Each row of a before or after table is a point. The points were changed in one or more steps. Then noise was added and the rows were shuffled. The steps act on columns, c1 being the first. What was done? A step turns or swaps two columns, mirrors them in a line or flattens them onto one, adds a multiple of one to another, or multiplies or shifts one. Angles are multiples of 10 degrees, from the lower column toward the higher: turns from -170 to 170, lines from 10 to 170 but not 90. Use the fewest steps. Two steps may share a column if one is a turn and the other turns, adds or multiplies; they go together, in the order done. Otherwise the lowest column goes first.
In the rows, zero is written as 128.

Before (11 x 2):
[[113 168]
 [ 99 145]
 [ 76  99]
 [ 29 223]
 [102 175]
 [117 146]
 [ 67 118]
 [131 186]
 [159 177]
 [139 143]
 [110 143]]
After (11 x 2):
[[110 114]
 [120 110]
 [ 62 163]
 [121  85]
 [133 126]
 [ 86  60]
 [152 118]
 [ 94  43]
 [138  83]
 [117  80]
 [106  87]]
Steps: multiply c1 by 0.7; shift c2 by -60

Before, 10 rows:
[[115  83  99 154 111 140]
 [119 180 141 107 121 123]
 [118 168 171 126 178 125]
 [164 118 149 152  89  94]
 [156  70 148 143  93 155]
 [132 114 129 144  85 143]
 [110  87 104 160 249 158]
 [120 198 131  80 155 134]
 [174  90 119 132  94 129]
 [109 118 146  91 152 113]]
After (10 x 6):
[[132 114 133 143 164 149]
 [163 117 152 153 128 180]
 [157  67 144 143 175 139]
 [109  89 105 158  74  15]
 [116 182 144 107 129 136]
 [118  84  96 157 149 134]
 [119 195 128  80 119 101]
 [114 167 173 132  94  91]
 [175  89 119 130 152 153]
 [112 119 145  92 106 117]]
Steps: turn c5 and c6 by -130 degrees

Before:
[[154 174 124 141 140 144  54  73 148 169 112]
 [132  77 136 197 126 150 166 101  63 182 200]
 [173 170 128 115 130 125  56  65 149  79 114]
 [139 146 183  73 130 142 108  75  60 173 148]
 [ 83 101  67 152 139 191 145 120 143 110 152]
 [165 154 157 128 176 111  79  89 111 136  84]
 [ 69 164  61 108  75  84  69 106 159 137  91]
 [ 81 114 144 196 144 165 135 134 103 139 202]]
After:
[[127 120  83  40 128 123 163 101  71  93 237]
 [178 110 100 144 155  70  80  85  95 144  87]
 [144  88 107 142 157  83  53  69 125  89 140]
 [ 66 117 174 166  74  62  72 107 142  79 100]
 [133 143  57 179 142  89 107  77  55 130 181]
 [135 105 159 170 169  64  59  66 126 163  79]
 [135 134 186  91  81 183 149 120 148 101 139]
 [133  96 111  70  78 169 134 138 108 128 210]]
Steps: mirror c1 and c5 in the line at 40 degrees; turn c2 and c4 by 140 degrees; add 0.7 times c10 to c11; turn c3 and c10 by 140 degrees; add 1 times c8 to c6; add 0.3 times c7 to c9

Before (13 x 14):
[[123 175  63 100  88  55 127  89 149 143 102 111 146 121]
 [154 136  10  87 104 169  86 169 133  64 150 171  99 111]
 [ 27 139  81 151 129 132 117 128 147 169 173 138  60 109]
 [174 133 121 169 206 132 160 107 148 111 100 113 167 189]
 [159 155  76 140 132 119 189 125 107 181 158 165  87 152]
 [120 125  78 123 167 141  92  65 166 171 156 107 170 149]
 [116 145 133 120 164 130  58 122 107 135 221 123 137 122]
 [214 140 150 133 185 155 147 150 134 210  72 198  69 104]
 [161 100  17 166 123 108  56 223 151  93 127 168 152  87]
 [141  44  79 105 169 121 159 155 131  98 146 212 117 199]
 [163  81  56 102 160 105 125  67 162  23 195 121  86 110]
 [138 112  79  80 151 131 165 136  98 168 131 128 121 125]
 [152 145  55 109  94 125 107 157 145 125 173  95  67 150]]
After (13 x 14):
[[110 145  94 116  95 163  68 159 144 125 163 126 106  59]
 [128 144 135 118 164 123 137 124 108 135 212 116  58 130]
 [140 156  94 138 133 125  88 122 106 180 150 175 188  81]
 [121 111 122  83 152 130 120 143  98 168 122 137 165  79]
 [164  43  50 109 169  83 117 158 130  98 136 193 158  93]
 [111 126  99 112 167 131 170  67 166 172 145 109  93  83]
 [104 141 154 136 185 117  69 151 134 210  61 238 147 146]
 [150 101 150 182 123 129 151 215 151  91 115 179  57  11]
 [135  81 133  91 159 163  85  73 162  23 184 149 125  53]
 [186 175 124  93  88 173 146  94 149 143  92 112 127  63]
 [101 135 124  95 105  94  99 175 134  63 141 175  86   9]
 [104 135  67 164 205 162 167 100 149 110  89 154 159 131]
 [161 138 137 150 129  63  61 124 148 170 163  57 118  78]]
Steps: turn c1 and c12 by 50 degrees; turn c1 and c6 by 120 degrees; turn c3 and c14 by 80 degrees; turn c4 and c8 by -10 degrees; swap c7 and c13; shift c11 by -10
